Each row is a point. Two turns around zero, p and q, are shown by what they do to some points. Where does a point land after both, in the order given? Backwards means that the second turn is done in reverse. Each puzzle has new turns, and all numbers are rounded.

Turn p:
[-36   3] => [-35  -8]
[ 46 -33] => [ 54 -18]
[-50  29] => [-56  13]
[39  0] => [37 11]
Turn q:
[14 28] => [18 26]
[ 19 -45] => [ 12 -47]
[-24 -53] => [-31 -49]
[-1  1] => [-1  1]
[-8 70] => [ 2 70]
Where do these land?
p, then q backwards: [-14  11] => [-17   4]
q, then p backwards: [-22 -55] => [-43 -40]
p, then q: [37 43] => [30 48]

Turn p:
[-32   6 -40] => [ 10  25 -44]
[ 26 -33  14] => [  1 -43  12]
[-30  52  -9] => [-4 60 -4]
[  7 -33  41] => [-32 -39  17]
[  8  56 -48] => [50 54 -3]
[ 21 -48  42] => [-26 -58  21]
Turn q:
[-53   1 -44] => [-68   7  -8]
[22 -7 -3] => [ 15 -16  -9]
[37 48 37] => [ 58  39 -14]
[ 47 -14  -3] => [ 34 -32 -17]
[-51  -3 -44] => [-67   3  -7]
[ -2 -25  57] => [29 -2 55]
Where do these land?
q, then p backwards: [ 37  14 -20] => [ -9 -21 -38]
q, then p: [-42 -11 -10] => [-39  18 -13]
p, then q: [ 50 -80  20] => [ -3 -80  54]
p, then q backwards: [-9 40 -4] => [-17  31  21]
p, then q backwards: [-36  36  14] => [-40  35  -1]

Turn p:
[-57 -28 -47] => [-50 -61   1]
[ 17   8 -21] => [  7  -3 -27]
[ -4 -58  47] => [ 30 -18  66]
[29 37  6] => [ 12  38 -25]
[14 40 14] => [  0  42 -14]
Turn q:
[-10  66  -3] => [-19  64  -4]
[ 18 -54  24] => [ 13 -54  27]
[ 32 -11 -44] => [ 51   0 -22]
[-40  -1  23] => [-45  -9  -1]
Where do these land?
p, then q backwards: [ 30 -23  -3] => [ 26 -20 -19]
q, then p: [-40 -39  33] => [-18 -43  45]
q, then p: [  8 -11 -28] => [ 18 -12 -23]
q, then p: [ 8 97 11] => [-48  82 -24]
p, then q: [ -7 -23 -14] => [  3 -28   1]

Turn p:
[37 71 23 50] => [-7 49 80 23]
[-48 -43   3  -2] => [-26 -33 -47  15]
[ -5 -10 -75 -31] => [ 34  33 -62 -26]
[ 54 -24   7  -3] => [ 50 -24  23   0]
[-27   1  56 -13] => [-47 -37  18 -11]
[-11   4 -13  -1] => [ -5  11 -13  -1]
Turn q:
[ 23  18 -32 -20] => [  1  31 -35  -7]
[ 15  24  22 -28] => [  6  25  12 -36]
[22 -9 21 80] => [-20  10  49  67]
[ 34 -27 -19  -9] => [ 36  17 -19  20]
[-94  -6   8 -23] => [-22 -84  -6 -44]
Where do these land?
p, then q: [ -1  13  -6 -38] => [ 15   3 -20 -32]
q, then p: [30 -9 19 12] => [-5  3 37  7]
q, then p: [ 60  16 -51  88] => [-51  74  18  76]
p, then q backwards: [-46 -17  25 -63] => [-69  31 -18 -30]
q, then p: [-13 -33 -10   4] => [ 26 -11  -7  23]
q, then p: [-30  30  24  -3] => [-27 -28 -16 -24]

Turn p:
[-31 -29  14  38  21  61] => [-22  -9 -23  60  54  -8]
[-13  53  31 -62  12 -19] => [-17  65 -11 -44 -30 -30]
[  5  20 -50  -9  42  -1] => [ 61  13 -27  -6   3  -8]
[-23   9  47  32 -27 -56] => [-29  -2  74  -2 -15 -33]
[ 13 -33 -72 -41 -35  42] => [ 19 -28 -65  21 -42  60]
[ 27  43 -23   7  14  14] => [38 33  0 -9 17 26]
[ 32 -14  -5  -4 -33 -58] => [  5 -36  37 -39 -37  12]
[ -9 -49  58  40   5  17] => [-54 -37  16  20  50 -18]
Turn q:
[ 18 -25 -29 -50  21  31] => [ 11  -9 -68  13 -23  13]
[-75  18  -4  31   0 -14] => [-34 -45  52 -23 -17 -22]
[ 33 -18  -1  36  33  19] => [-43  33 -24   1  21  16]
[-72  -7  32  39 -69 -17] => [ -9 -32 102  33 -15  -6]
[  1 -19   7 -83  28 -35] => [ 55 -54 -51   1  27   0]
[ 31 -19 -48 -23  -6  36] => [  2  24 -53  25 -38  -6]
[ 44  20  19  33 -23 -92] => [ 30  38  41  -2  77 -54]
[15 17 13 16 32 37] => [-23  22 -13 -30  -2  35]
[  5  33  13   1 -16  34] => [ 11  24  16 -18 -28  25]
Where do these land?
q, then p backwards: [ -6 -17  26 -28  45   2] => [ 40 -36 -10  -2   6  28]
p, then q: [-14 -22 -53  -9 -40  49] => [-51  43   8  30 -47  -7]
q, then p: [-28  -4 -11  58  54   9] => [-17  12 -28  37 -34 -59]
p, then q: [ 46  36  -1  -2  13 -63] => [ 74   2 -20  -1  19  36]
p, then q: [ 28  25  59 -27 -14  17] => [ 17 -47   4 -43 -39  15]
q, then p: [ 29 -49  25 -17 -57  30] => [10  9 40 32 58 46]
p, then q: [-56  31 -46  25   0 -45] => [ 23  61  45  14  47 -11]
